Each row of a before or after table is a point. One or more steps were done to the points. Then noise was added and the rows were shuffled. The steps act on how far a point lies along the listed directions, d1 being the first. Write out the steps. A step turns or swaps two directions, mirrors them in a line or flattens them onto one, adds a multiple of one to another, or multiplies one. Angles are multiples of 10 degrees, from the lower direction toward the higher: turns from -170 to 170, lines from 10 to 170 but not 90. Use the fewest steps. Two steps may share a direction if one is a turn and the other turns, adds or multiplies; they go together, in the order done. Otherwise the lowest direction goes first.
In the rows, 100 means zero.

Directions:
(1): 100,70,163
(2): 51,145,122
(3): 150,144,121
Before (13 x 3):
82,174,130
21,118,163
30,109,121
75,60,20
138,98,120
92,98,104
173,80,72
176,39,57
95,123,111
70,167,105
91,102,80
146,62,101
85,136,103
After (13 x 3):
141,86,167
116,96,121
96,97,107
106,144,98
60,65,184
142,68,150
125,148,44
86,145,64
106,76,87
86,44,27
99,148,7
121,80,127
68,50,147
Steps: mirror d1 and d2 in the line at 40 degrees

Directions:
(1): 39,95,78,91,62,89,170,52
(2): 152,115,69,97,64,183,133,104
(3): 58,181,131,121,90,111,116,155
(4): 113,159,89,27,70,79,61,67
(5): 114,77,151,25,122,100,151,133
(6): 35,74,111,70,106,170,53,96
Before (14 x 8):
82,105,63,122,106,123,85,103
132,25,71,145,105,35,152,54
85,152,115,57,57,122,101,112
117,142,123,145,108,115,77,147
136,156,75,132,95,134,70,112
141,25,121,110,140,111,124,99
164,179,104,90,72,128,71,130
151,143,75,120,63,100,92,110
119,62,59,139,108,99,64,58
135,10,104,131,152,58,169,109
115,67,119,134,117,48,118,74
85,120,88,96,74,147,10,46
141,68,115,106,134,22,120,122
124,67,70,87,78,117,23,84
After (14 x 8):
190,120,87,8,111,61,74,69
102,134,67,161,82,113,141,91
109,110,103,176,87,109,181,133
134,105,84,163,76,98,117,128
81,116,55,109,95,118,92,93
149,92,98,33,93,95,116,50
147,107,112,81,111,63,62,67
67,88,138,129,98,133,130,150
116,76,50,124,87,88,72,42
192,83,81,60,115,67,23,77
82,35,63,130,67,92,116,66
90,161,96,130,65,85,132,102
157,103,108,68,111,16,98,108
34,60,84,171,90,128,102,41
Steps: mirror d1 and d6 in the line at 70 degrees; mirror d2 and d4 in the line at 170 degrees

Directions:
(1): 104,105,120,124,59,20,155,40,50,116,101,122
(2): 124,146,125,152,132,137,152,56,172,106,121,109
(3): 82,116,76,64,113,14,108,128,179,68,98,129
(4): 103,29,25,140,99,84,98,77,123,114,160,61
(5): 86,128,51,121,123,117,69,86,62,68,139,195
Before (11 x 12):
80,94,98,76,105,91,107,116,122,94,106,99
81,44,86,111,68,71,99,102,51,125,89,62
141,71,115,136,107,183,97,99,112,122,103,5
108,105,117,139,106,127,110,56,117,139,118,87
93,94,105,101,99,12,118,88,122,100,120,102
94,65,103,116,97,112,91,75,91,114,120,63
91,87,110,73,89,124,53,137,64,90,93,77
92,101,134,86,109,175,60,134,64,105,71,85
91,173,67,82,155,92,95,133,189,55,102,164
135,112,181,80,86,78,147,105,81,117,45,72
74,118,103,83,86,32,96,86,97,81,91,143
After (11 x 12):
92,69,105,112,102,103,92,77,97,112,120,65
83,95,99,78,102,99,109,114,116,96,106,96
90,92,109,72,91,119,57,133,69,87,93,77
106,106,114,131,105,116,114,56,123,138,118,90
135,111,181,80,88,76,152,106,82,116,48,73
77,115,107,86,83,43,92,82,89,82,92,139
93,170,74,91,154,113,92,127,172,63,103,158
79,46,85,108,70,66,100,102,56,123,86,66
90,103,133,80,110,159,60,140,73,100,70,86
94,95,108,109,94,24,120,82,110,104,121,98
137,72,110,129,107,168,99,104,130,121,101,9
Steps: multiply d3 by 0.7

Directions:
(1): 100,104,126,42,68,79,69,57,71,166,117,165,120,11,50,83,51,99,79,129
(2): 59,50,135,189,93,93,145,94,26,131,116,61,50,86,74,77,121,94,66,158
(3): 133,168,79,134,171,98,88,100,35,65,132,148,122,124,114,147,70,115,27,139
(4): 93,111,115,172,41,136,104,65,183,89,149,163,59,75,129,151,103,66,74,90
Before (8 x 20):
103,129,101,93,95,108,87,103,123,100,109,143,106,78,104,123,89,86,96,93
105,109,88,75,108,115,92,114,105,89,91,97,114,121,121,110,98,109,111,80
93,93,114,96,92,106,109,87,99,117,106,99,91,75,92,85,98,92,105,112
88,93,112,86,93,94,90,97,105,112,101,114,105,86,96,95,100,101,102,103
97,97,105,65,60,109,93,92,158,119,93,111,97,93,100,100,104,93,120,70
114,132,81,94,122,103,90,118,111,69,101,112,113,133,120,123,89,116,100,92
97,108,95,113,81,113,106,101,132,95,108,107,87,105,110,108,106,89,105,95
104,98,93,120,121,97,113,132,88,80,99,65,102,138,101,96,116,102,99,101
After (8 x 20):
86,101,116,82,108,82,96,104,43,139,99,118,109,57,67,84,84,98,85,133
114,113,70,156,130,122,125,153,149,25,95,50,92,194,150,127,143,96,114,63
105,113,74,122,150,100,116,145,78,54,86,58,102,173,126,110,112,123,105,99
95,98,120,75,79,102,94,71,103,136,114,129,98,46,82,84,83,90,98,118
79,70,118,64,78,85,107,98,81,151,78,75,94,84,66,63,102,106,115,109
86,89,94,130,102,104,125,116,93,92,96,65,79,126,102,90,121,96,108,108
100,99,85,93,124,114,107,130,88,79,80,63,108,148,124,103,116,113,115,82
84,94,120,68,85,87,82,83,93,132,104,130,111,59,78,87,84,102,96,113
Steps: multiply d1 by 3; swap d2 and d4

Directions:
(1): 111,160,146,109,61,107,118,133,180,37,109,147,48,83,176,19,91,90,135,73,104,86,88,158,99,106,88,58,130,167,151,95,89,79,156,86,114,60,106,62,31,94,78,136,148,70,102,85
(2): 134,136,52,100,58,64,187,21,104,121,117,114,84,76,95,180,84,95,118,101,123,45,98,110,152,136,122,72,42,42,135,83,141,143,85,82,138,118,54,11,47,93,89,127,122,145,94,107
(3): 94,61,68,70,37,106,119,106,79,70,116,87,116,176,119,127,60,146,120,76,84,80,83,119,26,167,126,104,47,87,155,87,43,24,122,8,98,90,97,162,143,41,126,138,116,126,115,102
(4): 89,125,12,125,106,36,82,94,147,88,97,61,141,148,85,5,99,69,13,108,145,82,108,112,30,148,154,99,77,112,55,96,61,133,79,136,87,134,89,106,34,112,110,108,143,113,76,149
(5): 76,79,76,103,60,81,99,89,114,59,179,146,131,63,101,84,95,110,58,155,53,122,89,44,103,53,96,142,121,56,105,8,160,157,144,98,71,57,128,128,71,32,181,117,140,83,120,92
Before (10 x 48):
98,98,57,107,85,78,107,81,103,111,104,95,108,115,95,101,89,107,76,97,116,85,97,104,85,130,122,99,73,84,105,90,85,110,100,79,99,126,87,96,79,88,105,111,117,124,98,110
96,113,148,91,124,112,80,113,115,90,89,104,95,77,113,73,108,87,108,102,95,113,112,105,120,73,72,91,139,133,98,109,107,108,102,129,93,89,114,98,100,118,72,92,75,80,105,86
103,145,112,112,115,90,81,117,146,92,78,90,78,96,123,42,109,81,94,90,108,99,97,127,96,105,105,76,130,150,97,125,85,97,103,120,106,99,98,84,62,124,67,88,114,83,89,101
91,94,117,102,118,114,83,112,112,98,89,103,106,96,100,92,114,88,99,107,86,110,105,101,108,84,81,109,124,110,92,98,103,102,101,116,92,90,107,109,114,107,100,95,93,92,104,96
98,94,83,88,93,90,112,79,101,106,100,101,103,109,93,108,92,107,93,103,99,98,94,91,101,112,113,109,88,86,110,96,103,111,89,91,102,104,104,106,102,97,105,108,107,114,101,98
93,86,87,97,73,96,106,82,85,86,125,98,112,97,96,118,100,107,98,104,87,106,96,85,91,95,95,121,95,71,106,70,109,106,111,76,91,93,99,113,112,78,116,106,111,100,100,100
104,120,130,101,128,113,88,111,111,105,91,108,73,76,108,91,119,83,114,98,102,114,103,110,120,64,74,91,124,116,84,111,117,108,96,136,102,106,102,84,96,130,84,78,77,79,96,90
103,112,94,103,83,97,120,87,126,79,110,111,110,113,109,74,83,100,83,98,110,89,90,110,84,119,111,92,94,104,106,92,92,100,110,89,96,95,98,96,72,92,99,113,127,104,101,108
98,111,100,109,103,106,86,115,106,94,85,94,94,118,109,64,113,101,98,87,121,92,95,116,74,121,100,85,103,122,97,125,69,75,96,103,105,105,103,106,99,112,79,106,109,88,102,113
112,108,151,99,118,122,102,116,119,96,80,106,78,94,129,86,115,91,130,85,115,98,100,120,124,84,73,79,125,137,102,129,101,88,108,108,108,83,102,85,95,120,62,100,95,91,93,96
After (10 x 48):
98,118,88,115,120,87,97,89,129,107,90,99,109,87,91,82,117,71,77,114,107,95,110,103,118,93,96,101,113,101,79,96,114,136,87,139,100,106,93,75,74,120,94,97,106,102,93,110
104,149,116,113,143,76,87,89,143,104,85,98,100,55,98,46,122,54,70,116,125,100,122,105,138,72,88,81,138,129,65,110,127,166,80,179,99,112,99,51,42,147,62,85,90,85,87,105
106,97,119,90,70,121,129,89,107,78,113,123,99,109,117,113,77,119,116,92,92,92,84,108,97,113,96,93,93,97,132,91,96,76,121,61,100,81,101,104,102,77,100,116,116,104,111,91
97,68,105,85,72,121,109,97,70,107,107,111,92,111,110,151,82,135,127,86,83,98,90,101,98,115,95,105,81,83,140,93,86,65,119,37,100,101,99,122,134,67,109,114,93,117,116,82
106,151,120,124,161,90,78,101,135,119,81,106,75,47,94,55,140,49,80,113,124,117,113,104,144,44,77,87,143,123,43,115,140,160,78,195,102,123,97,46,51,166,72,62,82,72,81,103
111,114,99,101,83,107,119,91,97,100,92,105,82,108,112,109,105,109,122,85,117,76,91,119,97,128,98,77,84,100,121,119,83,76,97,82,119,103,90,82,99,102,76,117,109,102,106,106
94,80,99,80,90,105,104,92,91,100,100,103,101,116,99,115,90,118,107,99,87,106,90,91,95,108,105,114,92,91,119,98,96,90,98,75,99,95,112,126,125,89,109,109,100,109,107,89
87,76,74,92,63,94,101,90,84,76,127,90,121,123,99,107,92,115,92,100,86,104,93,89,61,112,104,125,85,75,112,69,88,87,116,60,86,92,102,137,121,65,124,113,118,103,102,105
120,162,133,114,120,95,108,91,141,112,78,110,56,49,120,87,117,72,118,95,108,93,100,121,158,81,88,66,135,132,104,126,129,127,97,134,123,99,87,32,50,138,52,82,103,85,89,89
111,126,132,115,138,100,90,114,141,100,75,97,87,88,120,48,126,68,97,94,133,99,107,119,121,80,83,78,133,145,72,131,104,119,94,145,104,96,101,71,63,139,58,93,104,87,81,111
Steps: add -0.3 times d5 to d2; turn d2 and d4 by -130 degrees; multiply d3 by 2.5
